Each point is reached from the start by the listed moves, each made 0, 1 or 2 times, or once backwards (-1), plus a little noise. Is the number of moves made odd or even? Then give how often each move was made.

Moves:
(1): [ 0.31  0.47 -0.13  0.07  0.08]
(2): [-0.32  0.17 -0.15 -0.10  0.25]
Start: [ 0.07 -0.02  0.16  0.10 -0.02]
Points:
[ 0.69  0.29  0.21  0.26 -0.20] -> even (1, -1)
[-0.58  0.34 -0.09 -0.09  0.47] -> even (0, 2)
[-0.22 -0.48  0.32  0.03 -0.12] -> odd (-1, 0)

Moves:
(1): [ 0.00 -0.32  0.15  0.01  0.18 -0.11 -0.15]
(2): [-0.03  0.07  0.26 -0.18 -0.26 -0.20 -0.04]
(3): [-0.16 -0.07 -0.04 -0.19  0.07 -0.06  0.02]
(4): [ 0.05  0.16  0.02  0.12 -0.11 -0.32  0.18]
(5): [ 0.07  0.16 -0.12 -0.09  0.25  0.00 -0.12]
(6): [-0.33  0.13  0.26  0.39  0.05  0.10 -0.18]
Start: [ 0.02 -0.06  0.03  0.01  0.00  0.03 -0.18]
Points:
[ 0.37 -0.06  0.02 -0.41 -0.69  0.22  0.03] -> even (-1, 1, -1, -1, -1, -1)
[-0.29  0.76  0.39  0.91  0.43 -0.04 -0.63] -> even (0, 0, -1, 1, 2, 2)
[ 0.52 -0.18 -0.33  0.22 -0.21 -0.14  0.32] -> odd (0, -1, -1, 1, -1, -1)
[ 0.17  0.25 -0.81 -0.57  0.30 -0.20  0.28] -> odd (-1, -1, 2, 1, 1, -1)

Moves:
(1): [-0.03  0.07  0.06 -0.11  0.11 -0.05  0.07 -0.06 -0.09  0.07 -0.01 -0.02
 -0.02]
(2): [-0.07  0.23  0.04 -0.04 -0.06  0.13 -0.11  0.01  0.09 -0.10 -0.25  0.18
  0.20]
(3): [ 0.08  0.12  0.07  0.08  0.15  0.13  0.12  0.16  0.20 -0.14  0.02  0.00
  0.05]
(4): [ 0.07  0.06 -0.06 -0.07  0.04 -0.04 -0.01  0.08 -0.05  0.26 -0.08  0.08
  0.02]
(5): [-0.02 -0.05 -0.06  0.09  0.12 -0.01 -0.15  0.00 -0.13 -0.05  0.11  0.01
  0.03]
(6): [ 0.20 -0.04  0.10  0.15  0.00 -0.17 -0.06 -0.17 -0.19  0.09 -0.02 -0.05
 -0.06]
(7): [ 0.02  0.04 -0.16 -0.13  0.00  0.06 -0.02 -0.06  0.09 -0.15 -0.02  0.15
 -0.17]
(8): [ 0.01  0.13 -0.04 -0.16 -0.15  0.13 -0.08  0.00 -0.02 -0.14  0.17  0.01
 -0.04]
(9): [ 0.11 -0.04 -0.11  0.03  0.13  0.01 -0.03 -0.03 -0.08 -0.07 -0.05 -0.12
  0.10]
(10): [-0.11  0.24 -0.05  0.07  0.04  0.00  0.03 -0.09  0.40 -0.08  0.04 -0.03
  0.10]
(11): [-0.03 -0.18  0.16 -0.18  0.01 -0.36 -0.01 -0.02  0.12 -0.04  0.16  0.03
 -0.03]
(12): [ 0.10 -0.09  0.07 -0.06  0.03  0.11 -0.08 -0.09  0.01  0.08 -0.02 -0.04
 -0.03]
Start: [-0.04  0.09  0.06  0.02 -0.01  0.00  0.02  0.11 -0.05 -0.07 -0.04 -0.04
 -0.09]
Points:
[-0.01 -0.35  0.37 -0.02  0.68 -1.31 -0.09 -0.48 -0.33  0.24  0.15 -0.49
  0.26] -> even (2, 0, -1, 0, 1, 1, -1, -1, 2, 1, 2, 0)
[-0.17  0.22  0.44  0.78  0.31 -1.00 -0.47 -0.30  0.44 -0.63 -0.05 -0.09
  0.72] -> even (-1, 2, 0, -1, 2, 2, -1, -1, 1, 2, 2, -1)
[-0.16  0.30 -0.08  0.23  0.25  0.71 -0.14  0.37  0.05 -0.19  0.08  0.09
 -0.02] -> odd (0, 0, 1, 0, 2, -1, 0, 0, -1, 0, -1, 1)
[ 0.42  0.81  0.05  0.79  0.38  0.51  0.09  0.16  0.74 -0.01 -0.27 -0.40
  0.45] -> odd (-1, 0, 2, 1, 0, 1, -1, 0, 1, 2, -1, 1)
[-0.15 -0.37  0.83  0.14  0.24 -0.70  0.41  0.59  0.23 -0.38  0.29 -0.02
 -0.01] -> even (0, 0, 2, -1, 0, 0, -1, -1, -1, -1, 2, -1)
[-0.53  0.22  0.11 -0.64  0.02 -0.86 -0.09  0.24  0.16  0.29  0.47  0.06
  0.16] -> even (1, 0, -1, 2, 1, -1, -1, 1, 0, 1, 2, -1)
[ 0.06  1.19  0.36 -0.10  0.53  0.42  0.04 -0.27  1.28 -0.42 -0.68  0.49
  0.03] -> odd (2, 2, 2, 0, 0, 1, 2, -1, -1, 2, 0, 2)

Moves:
(1): [-0.05 -0.08 -0.04 -0.07 -0.01  0.05 -0.04 -0.08 -0.01 -0.12  0.03 -0.04
  0.09  0.20 -0.14 -0.15  0.00 -0.06 -0.19 -0.12  0.03 -0.12 -0.11]
(2): [-0.07  0.07  0.04  0.09 -0.13  0.13 -0.09  0.07  0.02  0.01  0.02 -0.09
  0.12  0.07  0.01 -0.02 -0.11 -0.03 -0.04 -0.01  0.04  0.15  0.01]
(3): [-0.03  0.02  0.31 -0.01  0.02 -0.14 -0.18 -0.06 -0.08 -0.01 -0.06  0.12
 -0.11  0.03 -0.07  0.06  0.03  0.11 -0.02 -0.01 -0.06  0.10  0.03]
(4): [-0.05 -0.05  0.03  0.08  0.15  0.01 -0.07  0.00  0.02 -0.03  0.04  0.00
 -0.03 -0.01  0.12  0.04  0.10  0.00 -0.07 -0.09  0.02 -0.17 -0.08]
(5): [-0.01  0.12 -0.10 -0.05  0.08 -0.06 -0.05 -0.04  0.04  0.06  0.01 -0.06
  0.09 -0.09  0.05  0.00 -0.03 -0.04  0.01  0.09 -0.05 -0.06 -0.11]
(6): [-0.12  0.04  0.04 -0.05  0.02  0.10 -0.04 -0.11  0.16 -0.01  0.02  0.06
 -0.06 -0.02 -0.14  0.02  0.07 -0.06 -0.04  0.07 -0.06 -0.13  0.01]
(7): [-0.06  0.05 -0.03  0.05 -0.01 -0.09 -0.02 -0.03  0.20  0.03 -0.08  0.22
 -0.03  0.12  0.00  0.00  0.01 -0.08 -0.03 -0.04 -0.15 -0.11 -0.06]
(8): [ 0.03 -0.07 -0.04 -0.03 -0.03 -0.04  0.03  0.03  0.01 -0.13  0.03 -0.12
 -0.02  0.05 -0.04  0.04 -0.05  0.09 -0.10  0.22 -0.02 -0.15  0.02]
(9): [ 0.15  0.03  0.00 -0.02 -0.03 -0.03 -0.17 -0.04  0.13  0.05 -0.11 -0.03
  0.02 -0.07 -0.01  0.09  0.03  0.02 -0.02 -0.05  0.07 -0.15  0.04]
(10): [ 0.17 -0.07  0.02 -0.01  0.08  0.14  0.04  0.02 -0.06  0.11 -0.16 -0.01
  0.18  0.04  0.08  0.04  0.01  0.07 -0.02 -0.05  0.11  0.18 -0.17]
(11): [-0.08  0.00  0.09 -0.06 -0.11 -0.05  0.19  0.06  0.01  0.28 -0.12 -0.08
 -0.07 -0.10 -0.05 -0.06 -0.16  0.03 -0.03 -0.07 -0.03 -0.13 -0.01]
(12): [ 0.06 -0.06  0.07  0.07  0.12 -0.02  0.05  0.21 -0.01 -0.10  0.23  0.12
 -0.10 -0.01 -0.09  0.02  0.01  0.06  0.17  0.12  0.09 -0.05 -0.01]
(13): [-0.09 -0.11 -0.10 -0.02 -0.09 -0.02  0.07 -0.11  0.00 -0.07  0.11  0.10
  0.08 -0.10 -0.01  0.08  0.11  0.06  0.01 -0.07 -0.08  0.01 -0.06]
(14): [ 0.01 -0.17  0.07  0.06 -0.10  0.07  0.00 -0.08  0.04 -0.02  0.02  0.00
  0.09  0.01  0.05 -0.15 -0.11  0.02  0.11  0.02 -0.12 -0.10  0.01]
(15): [-0.01 -0.02  0.12 -0.19  0.03 -0.07  0.06  0.07  0.14  0.03  0.13  0.01
 -0.15 -0.03  0.15  0.06 -0.05  0.06 -0.16 -0.11 -0.10  0.09 -0.11]
(16): [ 0.06  0.04 -0.01 -0.04 -0.03 -0.17  0.11  0.01  0.00  0.01 -0.03 -0.02
 -0.07  0.00 -0.02  0.07  0.08 -0.17  0.06 -0.09 -0.09 -0.04 -0.16]
(17): [-0.05 -0.06  0.17 -0.16  0.02  0.04  0.01  0.09  0.10 -0.09 -0.08  0.07
  0.17 -0.01  0.19 -0.10  0.04  0.13  0.05  0.01 -0.03  0.01 -0.04]
(18): [-0.01  0.15 -0.07 -0.04  0.12  0.00  0.09 -0.03  0.01 -0.01  0.10 -0.11
 -0.03  0.06 -0.06  0.09  0.16  0.21  0.07 -0.13 -0.12  0.10  0.04]
(19): [ 0.04  0.06  0.04  0.09  0.08  0.11  0.09  0.03 -0.09 -0.04  0.00  0.02
  0.01 -0.16  0.02 -0.10 -0.04  0.07 -0.09  0.05 -0.08 -0.08  0.05]
(20): [ 0.07  0.02  0.01  0.04  0.02 -0.02 -0.11  0.01 -0.02  0.02 -0.04  0.02
 -0.02 -0.03 -0.01 -0.11  0.12  0.03 -0.05  0.08 -0.08 -0.03 -0.04]
Start: [ 0.00 -0.01 -0.19  0.10  0.02  0.09  0.01  0.12  0.21 -0.13  0.06 -0.03
 -0.11  0.10 -0.03 -0.12 -0.06 -0.01  0.04 -0.16  0.11  0.13 -0.08]
Points:
[ 0.52 -0.19  0.65  0.49  0.42 -0.41 -0.05  0.27  0.16 -0.30  0.01  0.16
 -0.58  0.41 -0.52 -0.20  0.12  0.76  0.44 -0.35 -0.26 -0.91  0.07] -> even (1, -1, 2, 1, -1, -1, 1, 1, 2, 0, 1, 2, -1, 2, -1, 1, 0, 2, 1, 0)
[ 0.03 -0.14  0.74 -0.34  0.62 -0.26  0.49  0.18  0.66  0.46  0.26  0.42
 -0.60 -0.85  0.42  0.15  0.76  1.05  0.19 -0.96 -0.91 -0.27 -0.75] -> even (-1, -1, 1, 2, 0, 1, 0, -1, 1, 1, 2, 1, 2, 1, 2, 1, 1, 2, 1, 2)
[ 0.01  0.41 -0.05 -0.51  0.58 -0.17 -0.39  0.13  0.85 -0.40  0.22  0.31
 -0.02 -0.27 -0.47  0.52  0.75  0.97  0.82  0.56  0.06 -0.20  0.16] -> even (-1, -1, 1, -1, 2, 2, 0, 1, 2, 0, 0, 2, 1, -1, -1, -1, 2, 2, -1, 0)
[-0.14 -0.65  0.06  0.20  0.22  1.09 -0.11  0.24  0.67 -1.00  0.63  0.31
  0.32  0.41 -0.23 -0.97 -0.46 -0.15  0.04  0.36  0.33 -0.75 -0.06] -> even (2, 0, -1, 0, 0, 2, 0, 0, 0, 0, -1, 2, -1, 2, 0, -1, 1, -1, 1, -1)
[-0.64 -0.10  0.70 -0.33  0.10 -0.56 -0.05 -0.18  0.86 -0.50 -0.11  0.62
 -0.20  0.60 -0.58 -0.87 -0.09 -0.33  0.23  0.27 -0.93 -1.38 -0.66] -> even (2, -1, 2, 0, 2, 2, 2, 1, -1, -1, 1, 1, -1, 2, -1, 2, 2, 0, 0, 0)
[ 0.10  0.15 -0.86 -0.29  0.31  0.50 -0.08  0.26  0.20 -0.92  0.49 -1.01
  0.60  0.60 -0.03 -0.04  0.09  0.66 -0.40 -0.13  0.53  0.18 -0.07] -> odd (2, 1, -1, 0, 1, -1, -1, 2, 1, 0, -1, 0, 0, -1, 0, -1, 1, 2, 0, -1)
[-0.51  0.27 -0.76 -0.46  0.58 -0.61  0.40  0.05  0.69 -0.73  0.95  0.11
 -0.50  0.59 -0.49  0.05  0.37  0.33 -0.46 -0.10 -0.67 -0.57 -0.58] -> odd (2, -1, 0, 0, 2, 0, 2, 2, -1, -1, 0, 1, 1, -1, 1, 0, 0, 2, 0, 0)
[ 0.11  0.07  0.21  0.26  0.23 -0.19 -0.58  0.11  1.24 -0.22  0.45  0.26
 -0.30  0.66 -0.22  0.39 -0.21 -0.57  0.25  0.07 -0.23 -0.45 -0.89] -> odd (0, 2, 1, 1, 2, 2, 2, 1, 1, 1, -1, 2, -1, 2, 1, 2, -1, 0, -1, -1)
[-0.09  0.16  0.75 -0.04  0.14 -0.04  0.15 -0.05  0.29  0.57 -0.91  0.48
  0.23  0.28  0.39 -0.37 -0.43 -0.03  0.04 -0.65 -0.48  0.44 -0.74] -> odd (0, 0, 2, 0, 1, 0, 2, -1, -1, 2, 1, -1, -1, 1, 0, 1, 1, 0, 1, -1)
[ 0.40  0.01 -0.30  0.44 -0.33  0.09 -0.63 -0.60  0.68  0.15 -0.59  0.29
 -0.18  0.26 -0.31 -0.04  0.04 -0.40  0.60 -0.22  0.00 -0.11  0.43] -> odd (-1, -1, 0, -1, -1, 1, 1, -1, 2, 0, -1, -1, -1, 2, -1, 0, -1, 0, -1, 0)
